Each row is a point. The last column is the point's height on a tilted bowl or saddle (a function of degree 2), plus a little noise. Along how many of its main directions does it bend up, bend down or stay straight?
(in the rows, 128 means zero)

Points (9 x 3):
[[103 163 140]
 [188 142 164]
 [175  52 224]
 [ 89 128 143]
 [183 170 168]
 [144 192 161]
 [136  82 154]
 [119  77 162]
 [134 171 137]]
Directions: 2 up, 0 down, 0 straight

Points:
[[166 120 117 134]
 [121  79  97 109]
 [ 32  97 118 107]
 [164  94  69  55]
 [ 93  87  40  69]
 [155 106 135 149]
 [181 136 141 162]
 [ 69 159  85 166]
 [113 139 192 107]
 [111 128 137 137]
 [127 152 155 149]
 [159 168 193 168]
 [210  89 151 199]
 [ 50 119 150  91]
 [186  78 163 194]]
Directions: 1 up, 1 down, 1 straight

Points (18 x 4):
[[125 204  94 111]
 [168  99  81 191]
 [205  60 110 202]
 [195 167 146  91]
 [151 163  51 141]
 [133 123 102 155]
 [162 168 186  74]
 [143  93 107 165]
 [143 103 218  38]
 [ 99 139 167 116]
 [137 139 148 125]
 [125 172  80 132]
 [194 134 181  71]
 [150 213 167  79]
 [ 96 168 140 132]
 [103 151 140 131]
 [ 56 148 204 104]
 [137 118 122 146]]
Directions: 1 up, 2 down, 0 straight

Points (26 x 5):
[[185  70 143  69 152]
 [117 126 154 103 116]
 [148 176 156 116 143]
 [224 158 189 143  75]
 [117 113 195 162 101]
 [ 78  93 158 139 106]
 [162  51 159 109  85]
 [174 135 147 164 128]
 [133 139 152 101 136]
 [152 188 191 133 112]
 [175 207 139 129 173]
 [164 148  85 233 221]
 [ 68 126 121 158  96]
 [159 116 100  85 196]
 [144 119 123 106 150]
 [ 63 126 105 126  67]
 [105 217 124  91 114]
 [ 66  93 113 141 101]
 [170 241 176 159 134]
 [ 89 130 156  74 108]
 [127 131 132  42 205]
 [ 69 110 184 131  83]
 [116 125 155  69 145]
 [138  82 157  52 159]
 [163  68  72 154 171]
 [ 60 147 166 126  57]]
Directions: 1 up, 1 down, 2 straight

Points:
[[115  64 147 143 145  52 107]
 [115 133 150 157 121  71 132]
 [105 192 174 142 116  47 149]
 [108  94 154 162 182 154 133]
 [123  93  92 128 249  95  34]
 [121 146  62 111 129 149 118]
 [ 89 124 190  84 127 177 116]
 [ 73  80 116 152 114 134 170]
 [136 189 107 166 167 102 134]
 [ 51 145 149 178 149 238 180]
 [118 107 121 158 100 162 122]
 [139  88 149 106 106 132 129]
 [121  71 157 158 111 100 109]
 [168  65  53 117  70  73 126]
 [102  74 120 172 139  88 121]
 [ 60 128 175 107 136 103 179]
 [108 121 131  47 155 110 144]
 [147 185 131  82 174 149 149]
 [164 152  66 144 137  69 123]
 [157 118  95 120 135  87 147]
 [150 142  75 138 100  74 124]
 [167 140 167 112  98  92 154]
 [147 141 134  62  44 176  22]
 [180 176 140  82  71 131 119]
 [151 146 152 118 148  46 171]
 [130 181 138 139 104  73 141]
 [ 73 160 113 148 134 151 157]
 [113 152 159 167 137  52 129]
 [137 123 108  88 119  89 157]
 [117 164 153 149 100 145 115]
 [101  52 163 158 118  83 104]
 [171 147 185 186 130 110 121]
 [ 97 125 102 168 121 191 137]
 [129 113 103 131 168  76 132]
 [203 191 152  92 152  54 249]
 [107 145 127 114 104 171 120]
 [161 146 167 124 115 217 101]
 [184  73 159  99 115 202  94]
 [195 123 132 104 132 136 167]
 [ 96 121 142  64 142 190 117]
 [132 205 218  96 111  16 186]
 [168 174  38 129 173  81  93]
 [ 76 105  99 135  63 125 131]
 [180 145 129 181 138 106 133]
 [162 184 173 134 169 120 182]]
Directions: 1 up, 3 down, 2 straight

Points:
[[ 86 147 164 125 165 141 145 130 142]
 [152 182 164 101 119  96 133 150 170]
 [127 162 150 103 133 172 151 134 159]
 [115 167 100  96 144 139  85 112 152]
 [106  65 165 128 110 143 143 145 122]
 [ 57 114 143 107 135 125  75 114  99]
 [153 150 127 112 170 125  79 116 176]
 [139  88  77 135 126 142 133 104 115]
 [138 140 131 130 115 123  73 114 155]
 [186 128 146 155 148 114 157 129 176]
 [173 143 108 157 144  51 117 107 214]
 [148 151 139  87 130  98 176 145 173]
 [153  86 116  94 117 115 122 131 118]
 [110  97 123 125 130  99 118 132 117]
 [126 135 115 141 111 137  84 175 143]
 [125 200 106 118 154 123 115 128 172]
 [ 66 142 172 149 126 173 137 102 152]
 [152 114 102  96 135 119 157 153 160]
 [ 81 171 148 146  98 149 164 180 134]
 [120 103 117 181 124 155 116 114 138]
 [139 149 156 116  84 159 103 191 159]
 [148 110 129 102 152 118 101 122 129]
 [115 112 103  81 148 101 154 135 128]
 [155  84 136 119  83 171  98  89 118]
 [180 138 120 153 122  84  75 195 189]
 [136 146 139 124 136 149 120  93 139]
 [143 126 171 117 124 151 159 148 150]
 [181 131 114 100  77 153  91 140 180]
 [198 184 135  83  99  86 143 142 220]
 [ 77  92 150  98 140 171 114 154 126]
 [109 177 114  85  81 103 113 100 161]
 [127  58 143 152  78  95 164 153 157]
 [ 63  77 160 107 118 155 123 137 113]
 [131 105 101  98 128 155 112 125 115]
 [ 78  76 148  64 112  55 105 142  79]
 [192  83 160 134  76 131 118 136 142]
 [164 140 163 106 157 174  87 151 205]
 [ 45 177  76  99  81  97 138 144 146]
 [113 103 126 138  79 155  62 101 140]
 [146 134 176 170  99 179 131 136 153]
 [172 142  73 136 115 133 147 102 172]
 [173  98  80 134 140 145 140 151 162]
 [140 118 100  96  99 144 107 141 138]
 [142 147 129 124 104 112  95 121 152]
 [158 174 180  90 121 159 165 113 174]
 [ 76 168 110 149 136  58 123  75 157]
 [ 86  53 126 116  80 110 169 109 123]
 [128 144 158 176 106 182 115 186 143]
 [117 157  81 112 140 165 177 148 155]
 [110 182 129 111 144 137 110 123 154]
 [132 142 108 152 117 128 117 163 144]
 [121  88  97 183 122 147 148 126 138]
 [121 155 165  75 146 156 200 160 191]
 [103 141 105 108 142 155 141 132 130]
 [147 102 149 134 142 149 153 109 126]
 [ 97 150  70 100 116 118 153 113 136]
 [212 125  75  98 111 136 112 154 214]
 [249 135 124  95 141  90 104 118 249]
 [116  88 172 146 168 195  56  99 170]
 [130 139  86 163 105 149 175 125 146]
 [146 124 100  99 122 102 123 137 146]]
Directions: 4 up, 1 down, 3 straight

Points, 74 rows:
[[ 62 162 120 130 166 170 130 168 136]
 [135 128 167 144 124 161 112 189 112]
 [206 152 130 174 149 104  65 130  91]
 [129 181  99  85 152 121 126 166 128]
 [182 110 156 123 100 114 158 162  64]
 [119 183 151 166  86 128 142 104 161]
 [ 88 175 118 138 182 134  62 144 206]
 [154 122 138  71 218 161 172 134  74]
 [105  87 150 135 189 185  94 120 139]
 [ 81 192 118 216 126 170 138 116 151]
 [138 155 121 145  55 119 138 135 141]
 [169 137 208 109 228  85 126 164  87]
 [113  83 130  77 148  79  75 210  83]
 [127  95 132 126 132  67 167 181  31]
 [118 102  93 102 115 157 121 132 126]
 [ 85 200 106 108 125 165 127 128 145]
 [125 111 123 179 110 121 110  79 102]
 [137 131  94 114 165 148 144  24  39]
 [193 137  94 159 118 184 160  69  73]
 [ 90 124 158 112 144  84 176 100  88]
 [126 140 120 110 163 191 122 157 158]
 [121 118  97 142 127  59 133 141  86]
 [ 89 172 140 151 136 112 181 218  56]
 [126 145 185 171 120 140 125 113 134]
 [138 156 140 180 125  81 134 122 127]
 [ 66 107 163  96 139  59 157 159  51]
 [153 180 113 193 145 137  46 107 169]
 [154 130 151  95  85 110 142 131 114]
 [126 116 149 121 144 154 186  93  75]
 [136 147  81  93  54 127 155 164 148]
 [128 175 100  63  96 110 124 100 100]
 [124 161 124  94  73 156 136 133 137]
 [127 110 107  78 129 181 110 146 142]
 [ 51 150 121 154  89 137  75 139 100]
 [116 145 101 120 160 115 114 127 143]
 [ 75  87 171  43 166 168 108 128 154]
 [ 96 102 125 181  95 125  85 145  82]
 [107 187 152 110 128 110 149  61 165]
 [165 140 149 106 137  81  54 164  96]
 [141 135  97 125 234 175  86  67 180]
 [178 166  87 220 101 145 139 151 140]
 [147  31 166 108 103 140  74 123 131]
 [135 123 165 107 119 149 162 213  85]
 [170 147  95 208 122  99  98 159 105]
 [136 108 148 167 189  68  89 195  62]
 [120  87 180 123 145 158  82 144 156]
 [117  81 109 105 110 120  85 162 116]
 [198 156 174  84 175 147 158  90  45]
 [ 93 122 112 140   7  50 123 135 160]
 [135 131 110 195 141 216 163 147 125]
 [134 151 131 102 144  84 128 112 115]
 [189 137 158 139  86 160 164 166  76]
 [ 80 114  88 156 155 106 107 151 110]
 [ 71 121 198 155 120  77 134  94 149]
 [186 159  72  86 136 151  95 107  86]
 [165 156  51 113  80 170 101  76  75]
 [ 92 144 134 157 112  24 143 123 109]
 [175 130 131 175 116 111 116 146  86]
 [104  97  94  86  91 165 134 104 108]
 [139 132 114 137 112 146 143  80 112]
 [149  93 186 101 117 107  65 197 114]
 [119 110 160 116 159  97 162 153  68]
 [ 98 129 141 138 160 110 144 107 118]
 [147 162 101  54 169  97  90 131 102]
 [148  90 121 224 159 177  60 123  81]
 [104  61 136 177 164 132  93 158  69]
 [ 90 195 147 134 141 116 112 150 161]
 [140  90  88 129  71 185 136 108 119]
 [ 68 101 176 133  83 154 118 106 135]
 [ 53  75 147 137 140 142 154 136  47]
 [ 93  46 143 131 164 127 148 122  34]
 [157  83 117 121 127 108  87 204  88]
 [150  84 124 124 126 141 109 119 105]
 [174 108  67 159  85 166  98 145 122]]
Directions: 3 up, 5 down, 0 straight

Points, 61 rows:
[[174 131 100 125 100  57 161 130  96]
 [116 182 121 111 104  85 140 129 107]
 [154 134  35 130 124 157 118 162  66]
 [167 148 164 139 166 170 113 111 101]
 [151 160 117  78  56  80  50 115  48]
 [175 126 159  62 172 110 200 136  87]
 [156 107 137 143 161 131 105 176  99]
 [146 158 156 164 151 182 151 184 116]
 [146  96 118 130 173 152 141 101  95]
 [168 184 130  28 122 128 107  70  62]
 [148 107 178 127 176 141 121 197  94]
 [135 146 154 161 120 105 157 168 128]
 [140 131 137  81 150  75  91 176  80]
 [160 106 125 124 108 161 161 107 112]
 [104 133 127 146 125  89  56 164  77]
 [207 187 131 107  46 121 173 124  94]
 [ 87 130  77 125 158 133 132 163  89]
 [146 127 176 105  88 180  92 148 100]
 [110  85 125 143 167 175 140  63  75]
 [177 104 106 169 162 149  90 112  76]
 [116 104 123 162 101  69 124  73  81]
 [116 143 119  68 112 115 143 183 101]
 [189 122 100 105 120 145 114 111  90]
 [ 74 138  92 148 130  55 123 120  76]
 [181 151 118 119 140  82 193 135 107]
 [186  73 133 131 118 110  97 153  83]
 [131 111  97  85 149  78 162 135  94]
 [140 170 102 104 151 118 190 189 104]
 [ 85  82  95 137 186 111 177 182  77]
 [111 130 157 171 109 139  95 109 104]
 [191 115 100  85 116  83 189 139  90]
 [209 146 105 148 118 167  91 146  84]
 [200 111  56 116 191 151 101 123  38]
 [ 90 170 141 107  43 188  90 134  72]
 [167  77 191  78 104 153 111  94  76]
 [186 134 151 109 162 123 125 154 102]
 [151 170 223 116 190 104 110  97  72]
 [131 125 107  81 160 123 179 175 100]
 [106 141 134 199  65 115 172 108 105]
 [117 100  84  94 100 108 131 155  90]
 [151 177 102 118  86 189 169  96  96]
 [145 196 152 171 152 104 137 108 105]
 [ 44 105 149 168 123  75 141 124  79]
 [145  98  90 104 137  98 142  55  77]
 [123 110 156 121  75 110 160 177 115]
 [172 105 120 145 106 144 135 121 111]
 [ 71  85 127  81 173 157 119 108  73]
 [ 74 120 157 123 135 142 138 123 110]
 [112 100 184 154 116 169 127  93 103]
 [118 204  81 146 186  95 177 141  81]
 [148 112 161 108 130 125 164  75 108]
 [187 143 134 192  92 116 149 134 119]
 [101  95 126 144 129 101 122 138 103]
 [121 109  73 174 103 151 190 113  95]
 [116  86 100 189 107  41 133 184  66]
 [ 77 122 201 140 213  72 143 148  67]
 [166 114 146  95 117 146 111 148 105]
 [155  98  81 128  89 193 141 136  82]
 [111 162  93 126 131 121 121 144 105]
 [ 90 132  90  93  30 173 249 125  58]
 [166 165 146 162 123  91 119 179 111]]
Directions: 0 up, 8 down, 0 straight
